Each row of a before or after table is a point. One or more steps were done to the points. Then noise was added and the rows were shuffled. The steps act on columns, c1 being the first. What was done? A step turns or swaps two columns, mirrors them in a line or flattens them onto one, adds a multiple of one to another, or multiplies or shifts one. Angles are multiples of 10 degrees, from the lower column toward the higher: turns from -170 to 170, lines from 10 to 170 but not 90. Use the fewest steps. Two steps may share a column if one is a turn and the other turns, adds or multiplies; they go together, in the order done. Otherwise the lowest column goes first.

Before (11 x 3):
[[  7  44 -25]
 [ 40 -48 -28]
 [-51  -7  18]
 [ 35  65 -28]
 [-16  13  27]
 [-15 -16   3]
 [ 38  40 -16]
 [-18  24  38]
 [-40  -2  49]
 [ -8 -24 -71]
 [ 28 -95 -30]]
After (11 x 3):
[[ 30  26  23]
 [ 28  34  55]
 [ 52  19 -23]
 [-87 -83 -35]
 [ 39  35  31]
 [-40 -65 -33]
 [-29  37  16]
 [ 39  -4 -15]
 [-32   7   1]
 [-98 -16 -64]
 [  9  30 -22]]
Steps: turn c1 and c2 by -50 degrees; add 1 times c3 to c1

Before (13 x 8):
[[-18 -10 -10  31  -9   8  -5  17]
 [-12  -6  -6 -14  20 -13  12  20]
 [-13  -9 -16 -14 -15 -11 -23  14]
 [ -6 -12 -10  -2  -9 -11   9 -24]
 [  1  12  -2 -11   3  17  11  -6]
 [ -4  45  -2   8  -9  48   4  21]
 [  9  44 -11 -11   7   3 -29 -32]
 [-18   2 -43  -5  18   2   5  18]
 [ -3   4  -2  -2 -12   0 -40   6]
 [  5  -8 -21  29 -10 -10  11  23]
 [  1 -14 -34  -1 -21   8  -7  -6]
 [  9 -10 -17 -14  -4 -12  10  18]
 [-35   7  -8   9 -23 -10 -22  14]]
After (13 x 8):
[[-15   0  -6  17 -15 -21 -49 -23]
 [-21 -29 -16 -20  -8  16 -20 -16]
 [  1  -8  26  10 -11 -24  -4  -1]
 [  1  14   9   0   5  34  15   2]
 [-20   3  -2   3  19   3  30 -45]
 [-10  30 -18 -36 -10  95 -10 -12]
 [ -2 -25 -15 -18  -9 -21  -7 -30]
 [-17   3 -14  14  19 -25  41 -14]
 [ -4   5  -5  -1 -10   1 -57  -1]
 [  6 -10  16   9 -21  18 -39 -31]
 [  5  -1 -13  18  -4 -23   4 -21]
 [-39  -2  -8 -13 -24 -18 -58 -13]
 [ 20  41  34 -20   7   6 -16   0]]
Steps: turn c3 and c8 by 110 degrees; add 0.3 times c3 to c1; mirror c2 and c4 in the line at 160 degrees; add 1.5 times c5 to c7; multiply c6 by 2

Before (8 x 11):
[[-31  37  -8  16  -1  15 -25   4 -53 -31  51]
 [ 16 -21  10  -6 -15  -8 -22 -15  14  15  28]
 [-15  37 -17  22 -21  -4  11  15  14  14  -7]
 [ 21  26   8 -16   0 -13 -25  -5  10  10 -17]
 [ 25 -36 -39 -27  -7  28  -7   7  14  14 -18]
 [  3  44   2 -20   1  -1  28   9  11 -24 -17]
 [-95  27   7  18   1   2  11  -9  -2   8 -17]
 [ 22  13 -10  -4 -13   2  26   3 -43 -20 -18]]
After (8 x 11):
[[ -1 -18  14  -4  16  -9  12 -14  18  22  28]
 [  5 -34  26 -27 -19  29  -1   8  20  29  -3]
 [ 28   6 -18  -5 -22   1 -18   3 -44   4   3]
 [-68  26 -12  18 -15   1   2  -9  -7 -67  -9]
 [  3  27  26  14  42  15  21   3 -59 -43  27]
 [ 20  45 -24 -20 -14  -1 -13  10   3 -13 -11]
 [  6  27  18 -18 -14 -13   6  -5   6  23  -8]
 [-22  38  -2  23 -18  -3 -24  16   8  -2  13]]
Steps: turn c1 and c10 by 50 degrees; turn c2 and c9 by -10 degrees; turn c3 and c7 by 120 degrees; add 1 times c6 to c7; turn c5 and c11 by -60 degrees
